Each wall is flat, endless, passes through zero and stands at right angles to its row. A trip goes straight from one point to another. Which walls does it cross, in order?
In the rows, 128 means zero.

Walls:
(1): [ 93  90 128]
(2): [108 123  99]
(3): [141 191 118]
(4): [148 117 222]
Trips:
[170 238  62] to [102 108  69] -> 1, 3
[175 116 150] to [ 80 137 179] -> 1
[140 170 197] to [130 198  40] -> 4, 2
[128 216 161] to [154 115 180] -> 3
[147 204 126] to [169 143 145] -> 4
[117 143 162] to [105 138 108] -> 1, 2, 4
[155  60  40] to [109  98 116] -> none
[ 82 167 164] to [122 167 166] -> 1

Walls:
(1): [114 118  84  66 142  51 167 179 138]
(2): [110 132 130 147 155  98 147  42 132]
(3): [160  95 236 136 106 160  90 150 182]
(4): [127 128 109 125  95 146 152  49 106]
(5): [ 82 142 171 109  65 178 136  98 163]
(6): [166  68 175 218 161 197 190 193 163]
Trips:
[ 80  98  88  72 116  57 149 114 175] to [130 100 143 185 157  76 158 120 100] -> 5, 4, 6
[113 217 125  98 122  96 149 158 132] to [153 197 107 193 228 119 142 108 167] -> 5, 2, 6, 1
[197  27 146 118  88 137 121 118 192] to [ 57 162 183 134 122 188 162 138  91] -> none
[107 111  38 189 154 103 229 142  91] to [ 95  14  86 126 113 229 121 212  72] -> 2, 4, 1, 3
[123 101  90  79 139 134 121 142  65] to [150 127 144 171 129 122 105 198 149] -> 4, 6, 3, 1
[148  71 168 227 143  92 122 100  56] to [140 104 129 111 152 117  87 169 124] -> 4, 2, 1
[134 167 141  89 196 130  88 119 192] to [111  55 157 131 226 184  85  92 170] -> 1, 6
[ 87 144 114 164 175 109 106  62 125] to [ 99 135  62 202 123 183 129  69 132] -> 5, 6

Walls:
(1): [112 130 150  91 106 210 105  20 133  84 195  62 132 104  85 187 139 139
 154 109]
(2): [112 135 126  91  58 113  64 132   7 106  79  97  64 136 112  82 185  95
  95 159]
(3): [139  82 172  83 167 112 140 122 130  54  97 131 105 136 114 165  93 108
 187 163]
(4): [ 90 118 157  87  59  73 130 194 142 117  85  99 115 149 178 194 176 116
 181 106]
(5): [168  95 137  93 105 143 153 125 110 123 129 148 137 148 113 105 159 123
 101  89]
(6): [135  82 139 152 104  85 122 105 178 164 174 112  81 141  84 174  79 129
 209 131]
(7): [100 122 170 196 113  95 163 136 100 105 142  49 182 116 110  78 166 144
 141 149]
(8): [162  69  67 100 142 129 126  74 155 136 149 164 128  86 136 141  68  86
 108  84]
Trips:
[106 127 132  53  87 108 128 135 157  99 132 132 117 144 142  97 117  41
  53 141] to [133 127 120 125 130 123 135 143 126  58 122 146 108 141 111 152 143 201
 108 125] -> 8, 1
[190  65 147 203  96 103  65 189 137 139 126 132  45  86 122 212 134 155
 108 132] to [186  68 102 167 184 110 101 125 169  99 178 156 161  83  84 183 115  53
 127  90] -> 2, 4, 1, 5
[157 124  78 138 139 143 162 103 121  72 122 165 147 116 145 164 155 184
 127 115] to [105 151  63 218 125 148 130 113 115 105  74 181  63 162  82 116 163  19
 141 112] -> 1, 3, 2, 5
[127 138  83 122 111 117 169 164 171  71 180 146 138 158 168 125  94 152
 136 129] to [114 114 150 101 169  53 127  71 115 142 120  96 116 156 192  88 163 163
 129 189] -> 7, 8, 6, 2
[ 81 121 144  48 204 158 143 119 129  61 133 133 136 164 116  95  41 143
 160 131] to [130 144  88 168 113  78 125 151 172 160 119 146 170 118 122  90 115 127
 174 101] -> 6, 1, 7, 3, 4
